Each row of a before or after table is a point. The points were changed in one or more steps. Then noise was added and the rows were shuffled. The steps act on how far a point lies along the listed directions, d1 being the first. What was done? A step turns or swaps two directions, mirrors them in a line or flattens them onto one, adds a multiple of one to another, or multiplies one. Angles are multiples of 10 degrees, from the lower direction toward the higher: turns from -170 to 170, lines from 10 to 170 but not 90. Use the fewest steps. Two steps may share a direction if one is a turn and the other turns, adds or multiplies; they go together, in the order done. Otherwise the lowest direction goes first.

Directions:
(1): [-26.6 -15.0   6.2]
(2): [ -5.1  -3.7 -30.5]
(3): [-15.4  27.1  -0.7]
Before:
[[-6.9  5.5  8.0]
 [-1.3 -4.9 -1.6]
 [-3.9 -1.8 -1.5]
 [ 1.3 -4.5  6.2]
 [-2.9  3.3  4.0]
 [ 7.0 -0.5  2.0]
 [ 1.1  2.3 -8.6]
 [-2.1 -5.0 -5.1]
 [ 3.3  4.3 -2.4]
 [ 0.4  2.9  2.1]
 [-1.4 -2.1 -1.7]]
After, 11 rows:
[[ -3.9  -3.0   3.2]
 [ -4.0  -6.9  -3.5]
 [  0.6  -4.0   6.7]
 [ -0.6   1.3   6.1]
 [-10.2 -11.1  -6.3]
 [  3.0  -0.8   0.9]
 [  0.1   3.0   2.3]
 [  7.2  10.2  -3.9]
 [  2.4   8.3  -5.8]
 [ -0.5  -1.0  -2.6]
 [ -1.4   0.1   3.3]]
Steps: turn d2 and d3 by -160 degrees; add -1.5 times d3 to d1

Directions:
(1): [ 25.8  16.8 -15.4  16.7  -8.0  14.5  31.9  12.7   1.9]
(2): [-24.1  -1.0  -1.6  21.5 -24.6  26.2 -16.1  13.2  11.9]
(3): [  2.2 -30.2 -21.4  24.3  -8.2 -29.1   2.0  -0.1   5.1]
(4): [-17.5  22.6  18.9  17.4  -0.9 -19.0  16.9 -18.6  21.0]
(5): [-31.9   1.0  -9.4   2.2   3.1  -0.3  21.7   2.5 -36.2]
(6): [  8.0  -0.6  26.8  -8.1 -34.3 -17.9   3.7  19.3 -13.7]
Before:
[[ -4.3  -6.7  -5.4   7.9  -5.1  -3.9   6.8   2.3  -3.1]
 [ -3.3  -3.2  -0.1   2.8  -1.6   4.0  -1.9   0.8   1.7]
 [  1.0   1.7   1.2   1.6  -6.0   2.8   2.0   3.4  -3.2]
 [ -2.6  -1.7  -2.6   5.5   7.6  -1.7  -4.7  -7.0   7.0]
 [  0.9   2.2   3.0  -1.9  -4.6   7.4  -4.4   2.5   0.5]
 [ -2.4  -7.2   5.3   2.7   2.7  -9.5  -5.6  -3.2   6.4]
 [ -8.2   2.0  -1.9   3.3  -1.6   7.0  -1.4  -1.8   2.7]
 [ -7.0  -0.7   3.3   2.7   5.6  -9.4  -0.5  -5.3   2.5]
 [ -5.0  -7.1  -4.1   2.0   0.1  -7.5   0.5   3.6  -6.2]
 [  5.5  -2.1   0.6   2.2  -4.0   1.1  -0.8   3.4  -1.1]
 [-12.3  -1.2   0.9   3.5   0.1  -5.3  -3.8  -9.0   8.6]]
After:
[[-1.2  8.6  7.1  5.8  0.8  4.5  2.8 -0.3  8.9]
 [-4.2  7.1  2.7 -0.1 -3.6  5.6  3.7  6.9 -5.1]
 [ 5.3 -1.3  2.9 -3.1 -1.0  2.4 -3.8  1.7 -1.2]
 [-4.6  5.9 -1.4  5.0  7.8  5.5  0.1 -5.7  5.2]
 [ 2.1  1.8  1.8 -2.6  3.9  2.0  4.3 -1.3 -1.7]
 [-8.4  6.6  4.8  7.1  0.7 -0.7  3.6 -1.3  5.3]
 [-6.2  3.8  7.2 -6.8 -2.1  6.6  0.4  2.0 -7.1]
 [ 0.2  2.2 -0.1 -4.8  7.1 -2.6  5.3 -5.9 -3.0]
 [-6.5 11.2  3.1  0.6  3.3 -0.8  6.8 -8.8  6.8]
 [ 3.3 -2.4  2.3 -4.7 -1.9 -2.4 -1.3  0.8 -5.1]
 [ 9.0 -1.9 -0.7 -3.1  2.0 -4.0  1.2 -1.6 -1.3]]
Steps: mirror d1 and d4 in the line at 110 degrees; turn d2 and d3 by -150 degrees; turn d5 and d6 by 20 degrees

Directions:
(1): [  7.7 -30.2  -8.1  29.1  25.1   1.5   4.7  -2.1   7.9  11.3  17.3  18.5
  33.2  -7.6]
(2): [ 30.3 -19.1   1.6   0.1 -22.4  21.8  12.3 -24.6 -26.9 -14.4   2.6  14.9
 -12.9 -13.6]
(3): [ 26.8   3.1 -23.1 -37.4  19.2   8.9   0.6  -7.7   9.8  26.6  20.1  -9.2
  -7.7   3.3]
(4): [ 16.6 -18.4 -13.1  -2.5  -1.3  -5.4 -10.2  19.4  -7.6   5.5 -30.0  21.5
  -4.4  41.9]
Before:
[[  8.7 -10.5  -9.1   1.3   9.0   3.2   0.7   3.7  -1.5   6.0   0.1   8.7
    4.7  10.7]
 [ -6.0   3.6   3.5   3.4  -2.6  -2.9  -4.0   4.4   0.4   0.9  -1.6  -0.3
    0.5   2.1]
 [ -4.7   3.5  -0.2  -4.1   2.0  -2.8  -2.0   7.1   4.2   2.5  -7.0  -4.0
   -0.8   9.2]
 [ -8.2   2.4   0.1   3.1   3.8  -4.4  -0.4   5.9   5.8   2.5   0.7  -1.5
    6.9  -0.8]
 [  4.7  -2.1   1.9  -0.7  -7.7   4.1   2.8  -5.6  -8.4  -8.9  -2.3   4.5
   -6.4   3.5]
 [ -2.1   8.5  -2.2 -10.3  -0.8  -3.1  -5.0   1.2   4.5   2.2  -2.2  -7.9
   -4.4   5.8]
 [  2.0  -4.1  -0.9   1.8  -1.2  -1.3  -2.2   3.9  -0.9  -1.5  -5.8   2.4
   -1.4   7.8]
 [ -2.3   1.4   1.5  -0.1  -4.8  -0.2  -1.1  -1.5   0.0  -4.8   3.7  -1.6
   -4.0  -2.6]
 [ -1.2   4.1  -2.9  -5.5   6.8  -1.8   0.5   0.7   2.9   5.9   5.1  -2.2
   -0.3   3.4]]
After (9 x 14):
[[  1.1   4.7   2.6  -5.5  -9.8   3.0  -0.1  -8.2  -3.9  -6.3   0.1  -5.6
   -6.6  -4.1]
 [ -4.9   2.5   0.4   0.1  -2.4  -4.2  -3.2   3.1   3.2  -2.6   1.4  -1.4
   -2.9   1.7]
 [  7.4  -3.0  -3.8  -5.5   1.2   1.8   0.1  -1.3   0.4   2.3   0.9  -0.6
   -2.8   3.8]
 [  4.7   2.4   0.1  -8.8  -2.6   6.1   3.7  -6.6  -1.9   0.3   3.0  -5.2
   -4.6  -4.1]
 [ -0.6   0.9  -2.1  -3.6   0.7  -3.3  -3.5   5.0   0.2  -1.4  -7.9   2.5
   -2.8  15.1]
 [ -1.4   2.0  -0.9  -1.8   2.4   1.9   3.7  -2.0   3.3   2.5   8.5  -2.6
    4.8  -9.6]
 [ -0.3   1.1   3.4   2.4  -2.9   2.4   5.1  -6.0  -5.5  -4.0   4.5   1.6
   -1.3  -4.9]
 [ -0.3   4.7  -0.2  -4.4   0.3   1.2  -1.6  -0.6   1.6   5.4   5.5  -3.3
   -1.9  -2.3]
 [ 11.5 -13.1  -6.0   3.9   3.9   8.2   4.3  -2.8  -7.5   0.6   2.1  10.1
    2.4   4.0]]
Steps: turn d2 and d4 by 60 degrees; turn d2 and d3 by -130 degrees
